Each point is reached from the start by the listed moves, each made once or not at all, plus a little noise. Say if it took an odd or an even number of moves. Then give how often each move was made.

Moves:
(1): [60  5  0 45]
(2): [-5 32 28  7]
Start: [  3  10 -28   3]
Points:
[  4   9 -28   1] => even (0, 0)
[-3 42  0 10] => odd (0, 1)
[56 45  2 54] => even (1, 1)

Moves:
(1): [ 14 -13 -15   5  -2  -6  25  -1  -6]
(2): [ 10  29  18   0  14 -30   3   3   8]
(3): [23 -5 16 -4 -5  5 -6 10  8]
(4): [ -8   4  13  35 -13 -17   3   1 -14]
(5): [ 10 -14  26   7  35  -7   5  -8  -8]
(6): [ 2 23  1 11  9 32  7  1 -9]
Start: [ 15  13 -28 -19   2  12  -9 -11  19]
Points:
[ 39  41  14  39  46 -16  33 -15 -11] => odd (1, 1, 0, 1, 1, 1)
[52 51 50 32 44 -8  4 -3  5] => odd (0, 1, 1, 1, 1, 1)
[ 20  35 -26  -8   8  45  -2  -8  11] => odd (0, 0, 0, 0, 0, 1)
[ 50  60  10 -12  22  18  -4   2  27] => odd (0, 1, 1, 0, 0, 1)

Moves:
(1): [ 10   1   9  18  -1 -14  -8   1  -5  -2]
(2): [ -2  16  14  -4   9   5  10 -10 -10   5]
(3): [ -7 -16  19  -2   3  10  -3  12   4   6]
(4): [-17   0  10   7  -7  -4  10 -17   3  -8]
(5): [  7 -17 -11   3  14   2  11 -12   2  -9]
(6): [ -5   2  -4   8  -4  14  -8  -3 -10   3]
(7): [ 7  8 11 11 -8 12  6 -2 18 11]
(8): [  0   9 -12   6   0   6  12  24  13 -13]
(9): [ 13   5  16  -2   3  23 -14   0  22 -18]
Start: [ -5   9   4   3 -11  -5  -6  -2  14  -6]
Points:
[  0  41  60  41 -19  32 -10 -34  32 -14] => even (1, 1, 0, 1, 0, 1, 1, 0, 1)
[ -3  -4  30  25  11  14  -5 -15  -6  -2] => odd (1, 1, 1, 0, 1, 1, 0, 0, 0)
[ 14  -2   8   4   5  21 -10 -14  38 -32] => even (0, 0, 0, 0, 1, 0, 0, 0, 1)
[ -6   3  -1  37  -4 -15  18  -6  26 -36] => even (1, 0, 0, 1, 1, 0, 0, 1, 0)
[ -7  18  14  34   5 -10  29 -16  16 -32] => odd (1, 1, 0, 1, 1, 0, 0, 1, 0)
[-20   4  28  39   4  15  17  -7  10 -22] => odd (1, 1, 1, 1, 1, 1, 0, 1, 0)

Moves:
(1): [  8  -4   5   3  -6 -12  -2   4   4   0  -2   2   4   4]
(2): [-2 25 -9  0  0 -1 -2  5 12  7 12  3  0  7]
(3): [ 1  9 19 -3 20  6 -3  9  5  9 -4 -9 17 -4]
(4): [-4 -3 -5 22  5 -3  1  3 -3 14  0  1  6  3]
(5): [ 6  2 -5  4  7 -1 20 -3  2 -4  1  9  6 -9]
(6): [19  6  3  5 15  3  0 -3 -8 -6  0 15 -2  9]
(7): [  3   4   1   9 -10   6   5   4  -1   7  -6   1   6  -4]
(8): [ 3 -9 -6 -9 -2  4  5 12 13 -4  0  7  7  3]
(9): [  6   3   3  -1  -2   5   2 -12   7   6  -3  -1   2  -1]
(10): [ 1 -1  4 -7 -1 -1 -3  2 -6 12 -3 17 -7 -4]
(11): [-1 -5 10  1 -5  2  3 -1  2 -2 16  2  0  6]
(12): [-15   6   5   6   0   1   0  -4   2  -7   2  11   7   4]
(13): [ -1  -3 -11 -14  -3   1   0  -2 -13   7  13  -5  16  -8]
(14): [ -6  11   3  -9  -5  -5  16  -2 -17   3  -9  -4   3  22]
Start: [ 9  4  6 -4 -4  8  5 -7 -1 -5 11  9 -6  2]
Points:
[ 37   7  35 -12  22  29  11  -1  18  -2  21  23  18  16] => odd (0, 0, 1, 0, 0, 1, 0, 1, 1, 0, 1, 0, 0, 0)
[ 2 33 23 20  0 29 15 11 36 25 28 26 39 18] => even (0, 1, 1, 1, 0, 0, 1, 1, 1, 0, 1, 1, 0, 0)
[  0  60  11 -14   2  21  43  -9  -6  22  17  15  51  11] => even (0, 1, 1, 0, 1, 0, 1, 0, 1, 0, 0, 1, 1, 1)
[  7  22  31  -3  13  10  17  -5 -15  39  -8  14  14  19] => odd (0, 0, 1, 1, 0, 0, 0, 0, 1, 1, 0, 0, 0, 1)
[ 14   5  20 -44  -1   2  18  18 -15  22   7  17  32  16] => even (1, 0, 1, 0, 0, 0, 0, 1, 0, 1, 0, 0, 1, 1)
[25 27  2 22  4  4  8  0 27  5 19 48 19 34] => odd (1, 1, 0, 1, 0, 1, 0, 1, 1, 0, 0, 1, 0, 0)
[15 16 20 19 -9 22 36 -8 -6  6 11 43 23 46] => even (0, 0, 0, 1, 0, 1, 1, 1, 1, 0, 1, 1, 0, 1)
